Each wall is flat, endless, passes through zero and stands at right angles to its row. A trip goes straight from one point to another. List the walls that it crosses, first one first.

Walls:
(1): 0.028	0.034
(2): -0.067	-0.024
(3): -0.042	-0.003
(4): -0.028	-0.066
(5): -0.024	0.037
Trips:
-0.006	-0.029 to -0.044	0.010 -> 5
0.006	-0.057 to 0.031	-0.010 -> 2, 1, 4
-0.017	0.031 to 0.028	-0.027 -> 2, 3, 5, 4, 1
0.038	0.040 to -0.018	-0.038 -> 5, 4, 1, 2, 3
-0.030	-0.014 to 0.023	0.098 -> 4, 1, 2, 3

Walls:
(1): 0.002	-0.012	0.000	-0.072	0.039	0.013	-0.006	0.057
(2): -0.003	-0.021	0.010	0.004	0.011	0.001	-0.020	0.008
(3): 0.079	0.031	0.075	0.038	0.056	0.000	-0.042	-0.063
(4): 0.042	-0.030	0.037	0.078	-0.017	-0.007	-0.017	0.019
(5): -0.028	-0.021	0.084	0.008	-0.031	0.024	0.011	0.023
(6): 0.086	0.014	0.011	-0.022	-0.016	0.009	-0.035	0.087
Trips:
-0.035	0.044	0.011	-0.019	0.023	0.046	-0.009	-0.004 to 0.038	-0.054	-0.037	0.031	0.019	0.026	0.011	-0.055 -> 5, 1, 2, 4
-0.015	0.059	0.035	0.062	-0.073	-0.040	0.064	0.026 to -0.013	0.026	-0.029	0.074	0.009	0.060	-0.020	-0.034 -> 3, 5

Walls:
(1): 0.000	-0.003	0.056	-0.091	-0.004	0.039	0.045	0.046	0.010	-0.029	0.018	0.011	0.043	0.020
(2): 0.004	-0.018	-0.038	0.001	-0.046	-0.002	-0.064	0.015	0.000	0.034	0.053	-0.070	-0.033	-0.002
(3): 0.060	0.017	0.035	-0.011	0.052	-0.037	0.017	-0.014	-0.095	-0.005	0.022	-0.002	-0.011	0.077
(4): 0.023	0.002	0.061	0.028	-0.019	0.004	-0.055	0.028	-0.057	0.028	0.002	-0.035	-0.047	0.024
Trips:
-0.005	0.000	0.039	-0.008	0.030	-0.028	-0.036	0.043	0.025	-0.007	-0.069	0.020	-0.001	0.050 to 0.061	0.014	-0.045	-0.025	-0.073	0.049	0.047	-0.006	0.008	0.025	0.055	-0.034	0.016	-0.034 -> 3, 2, 4
-0.018	0.041	-0.055	-0.054	-0.048	0.036	-0.010	0.007	0.004	0.047	0.029	0.062	0.046	-0.039 to -0.060	0.008	-0.077	-0.060	-0.003	-0.018	0.016	0.000	-0.021	-0.032	0.022	0.019	0.046	0.028 -> 2
-0.014	0.013	0.014	0.032	0.038	-0.003	-0.057	-0.020	-0.033	0.013	-0.002	0.004	-0.004	-0.016 to 0.060	-0.031	-0.021	-0.080	0.025	0.073	-0.036	-0.032	-0.015	-0.059	0.052	-0.063	0.030	0.003 -> 1, 4
0.038	-0.032	0.019	0.002	0.025	-0.046	0.005	0.056	0.041	0.021	-0.061	-0.009	0.001	0.058 to -0.064	-0.022	0.025	-0.026	-0.020	0.057	-0.025	0.013	-0.088	0.016	0.021	-0.079	-0.038	0.027 -> 2
0.001	0.013	-0.026	0.037	-0.043	-0.035	0.022	-0.010	-0.038	0.022	0.021	-0.029	0.040	-0.010 to -0.061	0.078	0.022	0.086	0.018	0.042	0.000	0.029	-0.026	-0.001	0.059	-0.014	-0.001	0.011 -> none
-0.026	-0.003	-0.011	-0.018	0.021	-0.012	0.036	0.072	0.035	0.031	0.036	0.032	-0.001	-0.013 to 0.034	-0.008	0.008	0.007	0.002	0.060	0.030	0.017	-0.093	-0.022	-0.061	-0.046	0.036	0.055 -> 3, 4
